Each wall is flat, endless, passes through zero and stands at right angles to its row. A trip goes straight from one point to another. Which walls does it cross, in order?

Walls:
(1): [0.22 1.28]
(2): [1.92 1.17]
(3): [-0.94 -2.11]
(4): [-3.15 -0.03]
(5): [-1.02  3.82]
(6): [-1.99 -2.55]
Trips:
[0.98 2.11] to [-1.26  1.28] => 4, 2
[0.79 1.81] to [-1.34  1.58] => 4, 2
[-0.46  0.60] to [0.42 3.22] => 2, 4
[ 2.58 -1.67] to [-2.73 -0.49] => 6, 2, 4, 5
[1.12 1.30] to [-0.18 -2.50] => 5, 1, 3, 6, 2, 4

Walls:
(1): [ 1.57 -0.86 -4.71 -1.91  1.07 -1.19 -0.65  0.27  1.60 -0.41  0.32]
(2): [ 0.39  0.21 -1.82 -0.92  0.56 -0.85 -0.34 -0.91 -1.41  0.90 -2.87]
(3): [ 1.99 -2.53  0.18  0.35 -2.78 -1.95 -0.49  0.39  1.15 -0.74 -1.46]
(4): [ 0.80 -1.45 -1.04 -1.37 -0.32  0.23  1.53 -0.07  2.45 -1.76  1.01]
(5): [-0.69 -0.66 -0.26  1.87 -6.22 -1.23  1.48 -3.02  0.22 -1.43  0.33]
Trips:
[ 1.25  0.60 -0.92 -1.11  0.51  3.20 -1.41  0.25 -0.28 -0.15  1.92] to [ 0.71 -0.14  1.70 -0.45 -0.22  1.56  1.26 -1.97 -1.06 -1.66  0.37] => 1, 5
[-1.41  2.87 -0.14  1.88  1.37  1.63  0.07 -0.82  2.24  1.22 -0.37] to [ 1.70 -0.69 -0.09  4.72  1.31 -2.95  3.00 -0.29 -1.77 -0.65  1.34] => 5, 3
[-0.13 -2.20 -2.82  2.93 -0.95 -0.41  2.76 -2.13 -2.31 -0.49 -1.43] to [ 1.64 -0.56 -0.47  0.29 -1.18  1.85 -3.77  1.61  0.49  2.37 -1.85] => 4, 5
[ 0.25  0.67  1.93  2.36  0.35 -0.01  1.28 -1.30 -0.69  0.95 -1.21] to [ 0.45  1.22  1.97  0.16  1.53  1.28 -1.58  1.80 -1.01  1.72  1.05] => 2, 5
